Each wall is flat, endless, passes through zero and stands at right angles to its row. A trip goes straight from one point to another. Which walls does it cross, in order?

Walls:
(1): [-60  37]
(2): [ 18 -39]
(3): [-39  28]
(4): [12  1]
(5): [19 24]
(6): [  7 -20]
(7): [23 33]
(8): [ 3 28]
Trips:
[33 26] to [ 10 -24] -> 2, 6, 8, 7, 5
[ -1 -38] to [-9  2] -> 1, 3, 2, 6, 8
[-10  20] to [10 29] -> 4
[21 20] to [-30  19] -> 3, 1, 4, 5, 7

Walls:
(1): [-24 -20   8  39   7 -24]
(2): [  8 -24   4  22 -14  46]
(3): [ 41  11  17  20 -30 -27]
(4): [-44  -8 -12 -21 -14  27]
(5): [-17 -18  43   5  19  -6]
(6): [ -7   4 -16  13 -31  32]
(7): [-18  11 -28  22 -19   6]
(8): [ 18 -12  18  18 -22   2]
Trips:
[ 27  33 -18 -31  22   7] to [ 21   1  -4  -7  27 -23] -> 3, 5
[ 25 -30  27   6 -12  -1] to [27 10 -9 16 -8 26] -> 6, 1, 5, 7
[  1 -10   5   4   8  38] to [ -1 -23  -2  -6  30  -4] -> 8, 6, 1, 4, 2

Walls:
(1): [-16 -27  10   6  18   4   0  22  12  15 -37]
(2): [ 28  -9  12 -21   5  -2  -6  -6   7 -13   3]
(3): [ 10  18  31  23   9   5   5  16 -16  -5 -31]
(4): [ -6  -6   4   4 -21  10  -7  20  20  29   0]
(5): [ 13 -30  -5  -6 -22   3  -5 -13  16  -2   8]
(6): [ -2   4 -12 -12  -2   2   8   3  -9 -16 -18]
(7): [ 21  15 -10  21  17   1  42  22   7   2   0]
(8): [-19 -16  27 -24  -8  13  -2 -19  19 -38 -18]
Trips:
[  1  15  19   1   7 -12  -4 -44   4 -17  17] to [  6  31  33  -9 -17 -32 -11  18   7   3  27] -> 5, 3, 8, 4
[-36 -16   9   8   6 -33  15  17   1   2  10] to [ 30  17 -10  -6   9 -37   0   1  -6   3  20] -> 4, 1, 2
[ -8  -3   2 -17  13  -3  37  18 -14  -7   0] to [-17  -9   7  27   2 -29  -6   0   0 -29  13] -> 1, 6, 7
[  3  10  13 -27 -19   4 -21   3 -10  -5 -32] to [ 15  44 -18  12   0 -24   1 -19 -14  12  24] -> 1, 4, 8, 2, 7, 6, 3
[ -4  -2  -1 -17   0  -4 -38 -15 -18   5 -19] to [-19  -8  10  -6  10 -12  35 -16   3  16   2] -> 5, 2, 6, 7
[ 33 -28  -5 -29  11  -7  -2  19   1  22  -2] to [ 22  11  -1 -43   5 -17   9   1  33   6  -6] -> 6, 8, 1

Walls:
(1): [  6  20  -3   9  -2 -25 -19 -25   6  19   8   3  18   7   4  25 -24   7]
(2): [ -4 -17 -26   0  25  10 -19 -10 -12  -8  23   7  16 -27 -16  -9 -18  -2]
(3): [ -7 -12  -6  -5   0 -12  28  27  33  13  19  16   3  -5  -2   1   3  10]
(4): [ 19  16   4  15  -2   7  22 -18  -1  14  16 -13  22  -4  24  11 -24  24]
(5): [ 19   5   5  -7  13  29 -15 -16 -12  11  -6  10  -6  -1 -35 -17   0  -6]
(6): [ -6  30  -3   8  -9   1   8 -12 -15  -3  -3 -18  -1 -12 -11   0 -29  -4]
(7): [ 17  -7   8 -16 -13 -27  17  27 -33  -3  -1  -3  10  26 -28  -3 -25  -6]
(8): [-21  17  13 -24  -6  -5   2 -33  -3  -2  25   7  26  18 -11 -14   6  10]
(9): [  4 -12  -2   2  -5  -9  23  30 -10  -1   4  14 -18 -60 -22 -17 -32  -3]
(10): [ 11  -6  -3  22 -15   5 -17 -19  -1 -15  16  29 -19  34   3  18 -15  17]
Trips:
[ -1  -1   8 -21 -29  19 -18  47   5  10  26  25  -3  22 -20 -24  -2  23] to [  6 -19   1   4  25 -19  15 -21 -26 -30 -16   8 -25   5  -7 -14  -2  22] -> 2, 3, 8
[-18  28 -24  -5 -31 -22  -1  20 -23 -12  21  19 -17 -16  12  16 -18 -28] to [  1   4  15   2 -10 -10  -6  26   0  38 -31  11 -28  -3  31 -27  10   1] -> 2, 10, 1, 6, 7
[-37 -18  25  -8 -35  -3  30  14  24 -11   0 -28   7  -5  41   8   8 -43] to [  5 -17  19   7   8 -33 -11  -9 -25   1  28   0   3 -32  18  44 -18 -13] -> 9, 4, 1, 6, 7, 2, 3, 10
